Each row is a point. Any point is a mix of the corners, with weights that add up to 1. It lies inside the corners' shape when no weight is negative. Say inside or outside, and name the corners with a negative weight.
(in the rows, 128 means zero)

Corners:
(1): [107  95  56]
(2): [163 115 158]
(3): [149 161  86]
(4): [ 87  77 185]
Points:
[110  99 155] => inside
[109  97  65] => inside
[148 146 104] => inside
[106  97 129] => inside

Corners:
(1): [ 65 165 151  92 174  83 125 126]
(2): [ 62 139 170  89  95 127 137 104]
(3): [182 132 124 162 116  74 138 181]
(4): [120 178  78 161 107  87  77 111]
(5): [197 112  81 190 129  52 113  81]
(6): [148 111 216  98 112 237  76 124]
(7): [ 43 110 133 133 153 134 149 148]
(8): [123  60 205  82 107 177  72 171]
(9): [145 141 134 231 109  53  84 102]
Points:
[133 123 120 152 123  93 116 108] => inside
[126 123 136 156 126 108 101 137] => outside (2)
[115 151 125 157 137  79 124 120] => outside (8)
[ 52 169 144 130 125 139  94 109] => outside (3, 5, 8)
[120 122 135 147 126 109 103 110] => outside (3)
[144 121 157 135 114 121  95 127] => outside (7)
[168 112 149 141  97 126  94 115] => outside (1, 7)
[121 148 152 124 111 137  71  98] => outside (3, 7)

Corners:
(1): [101 107 124 151 114 145 167  91 165 169 193  90]
(2): [122 125 134 115 108 139 123  99 157 192  81  61]
(3): [178 145 139 141 157 217 173 140  90 152  92 113]
(4): [149 126 150  94 133 217 159 138 105  82  81  65]
(5): [123 105  97 115 130 107 185 118 193 145 139 144]
(6): [142 181  73 144 215 129  94 103 144  89 177 146]
(7): [ 91  69  79 154 127 135 147  54 176 172 126 133]
(8): [ 72 170  74 177 183  93 113 158 142  81 126 157]
(9): [ 84  67  24 142 180 111 114 127 183 171 192 124]
(10): [150 191 146 118  82 199 100 191 148 127 124 153]
(11): [133  41 195 104 113 146 149 124 125 197 122  97]
(12): [176 117 117 105  53 139 167 128  89 156 121 104]
(13): [ 81 245  86  82 187 141 111 146 134  81 159 180]
Points:
[114 120 116 128 117 139 140 122 154 166 134 115] => outside (4, 6)
[125 135 118 128 138 156 140 128 134 137 117 107] => inside
[123 134 119 115 124 154 153 129 135 143 124 121] => outside (6)
[146 142 138  99 116 164 126 106 142 136 104 121] => outside (1, 3, 8, 9)
[128 199  90 129 149 145 140 148 132  73 107 170] => outside (1, 2, 9, 11)

Corners:
(1): [ 81 116  96 118 142 121 138 111 129 135 100 165  46  79 116 173 108  91
 131 128]
(2): [161 105 114  95 111 136 168 147 148 129 129 167 109 129  98 123 125 167
 114 146]
(3): [146 116  98 101  83 123  94 124 136 134  98 135 120 157 136 168 154  94
 154 196]
(4): [112  91 138 204 151 100 128 132 106 156 118 164 138 164  75 119 150  26
 148 139]
(5): [145 119 147 137  66 138 155 135  79 111 135 160  92  29  98 104 100 113
 169 147]
(6): [177  49 153 149 190 158 171 161 135 151 107  76 115 117  49 127 141 134
 168 173]
(7): [119 106 128 148 135 106 133  83 140 112  83 130  87 167 125 138 151 187
  96 194]
(8): [109  46  83 142 137 124 157 141  85 173 124 143 136 155 132 102 131 102
 158  88]
(9): [121 110  92 144 174 119 116 145 114 151 150 144  57  92 140 112 135 122
 176 139]
(10): [119  92  89 136 133  17  77 134 111 123  57 156 201 120 229  82 109 106
  83 111]
(11): [174 133  81 112  20 154 143 154 103 120 147 104 145  97 114 129 119 121
  70 157]
(12): [137 127 129 102 214 148 187 154 110 128 148 148  54  91  93 249 141 176
 176 106]
(13): [154 135 115 125  98 130 146 118 120 200 110 155 200  44 170 137 109 114
 129 164]
(14): [125  95  84 153 116  33 160 124 135 149  87 150 131  96 116 113 108 154
 145 100]
(15): [188 115 130 138 204  29 119  92 109 132 123 117 140  63 127  99 143 132
 121  87]
(16): [166  99 100 121  84 165 138 131 129 101 155  91 182  82  73 115 133 203
 136 118]
(17): [176  96 111 157 120  90  91 146 166 112  93 124 127 114 144 129 178 138
  93  60]
(18): [146 155 164 143 152  65 117 156 127 165  75 126 138 178 191 106 130  22
 130 127]
(19): [ 40 137 157  84  70  61  99 191  86 160  55 183 150  99 176 110 139 110
  99 131]
(20): [162 116 134 129  81 102  88 132 112 182 133 117 110 125 108 142  52 114
 123 155]
(21): [228 181 149 120 104 133 103 145  78 175  67 136 142 131  62 151  87  93
 127 122]
Points:
[114 123 100 109 136  84 136 123 114 144  96 168 112  99 154 132 119 137
 145 117] => outside (4, 6, 11, 17, 20)
[136 106 116 129 151 103 123 137 118 138 101 137 137 129 139 129 151 113
 120 128] => outside (5, 14, 20)
[146 112 116 130 128  95 120 127 121 140 105 137 132 110 134 128 134 119
 128 135] => inside
[137 117 115 131 115 107 126 135 117 143 113 144 128 111 130 127 127 115
 130 130] => outside (6)
[132 115 116 130 139 116 138 133 118 143 115 145 104 106 118 150 126 122
 138 134] => inside
[153 120 120 107 113 147 116 147 114 171  91 119 129 147 120 125 109 115
 126 182] => outside (4, 5, 12, 14, 15, 17)

Corners:
(1): [125 123 196  97 185 144  85 170 147  64 186 153  61 175  70 177 117 171
 133  92]
(2): [191 102  81 198 160 149 143 173  97  97  43  45 139  93 169 102 147  91
 196  92]
(3): [196 129 140 210  71  97 165 157 110 169  96  66 143 115  82 123 108  77
 114  98]
(4): [135  99 115 107 109 153 200 164 102 105 135 136 178 150 183  82 147  79
 180 143]
(5): [128 117 168 103 181  90 101 203 111 131 175 136 149 144  94 179  74 142
 120  77]
(6): [132 152  98 175 100 133 197 118 110 133 143 107  87  94 137 177 122  74
 131 120]
(7): [ 96 180 154  41 182 130  41 109 129 100 183 139  24 209 115 135  85 181
 147  56]
(8): [ 93 128 147 125 115  89  95 153 121  81 149 187 114 175 134 152 121 184
 115  79]
(9): [ 37 143 207 114 234 151  60 176  91 130 151 190  40 191  92 145 128 148
 113 104]
(10): [ 60  76 148 196 116 177 122 158 141 122 154 106 114 122 173 148 108 154
  69  40]
(11): [157  83  85 119 121 212 173 126 137 190 142 147 170 126 176 113 158  90
 177 113]
(12): [214 119 146 155 143 184 136  82  95 140  45 131 154 111 125 110 116  58
 185 115]
(13): [149  88 111 147 108  65 140 118  67  94 173 118 124 171 168 118 147 128
 113 102]
(14): [155 159 116 143 108 163  63 105 137 100  92 109 190 112 162 153 171  89
  48  96]
(15): [107 107 142 104 113 129 178  75  82 169  87 137 180 123  97  98 145 120
 160 143]
(16): [187 118 121 182 127 150 139 172 125 102 136 116 153  74 151  56 149  77
 196 111]
(17): [ 97  88 149 119 184  97 163 147 139  96 110 165  78 129 123 162 123  95
 118  29]
(18): [125 126 182 140 163  92 158 167 149 159 163 121 109 129 150 148 107 200
  81  52]
(19): [205 125  55 106 117 120 153 195 115 117  98 114 140  99 144 103  91  82
 107 136]
(20): [128 100 149  94  88 131 148 105 100 161  57 140 134 103 150 128 157  58
 148 162]
(21): [121 122 124 145 149 153 141 104 148 176  84 137 149 130 152  85 123  37
 185 205]
Points:
[108 108 177 129 180 161 131 129 129 152 115 140  93 123 118 138 119 118
 169  97] => outside (3, 4, 8, 13, 14, 19)
[134 126 125 127 133 119 136 145 116 131 130 130 127 134 146 117 130 110
 136 108] => outside (1, 10, 12)
[140 107 136 145 134 126 150 148 111 138 120 121 140 121 137 128 129 106
 126 108] => outside (7, 8)
[146 109 139 134 147 140 133 152 121 120 122 134 134 141 127 134 119 120
 128 102] => outside (6, 7, 16, 20)
[124 122 143 129 150 131 130 143 116 122 129 137 107 138 131 131 124 113
 136  95] => inside
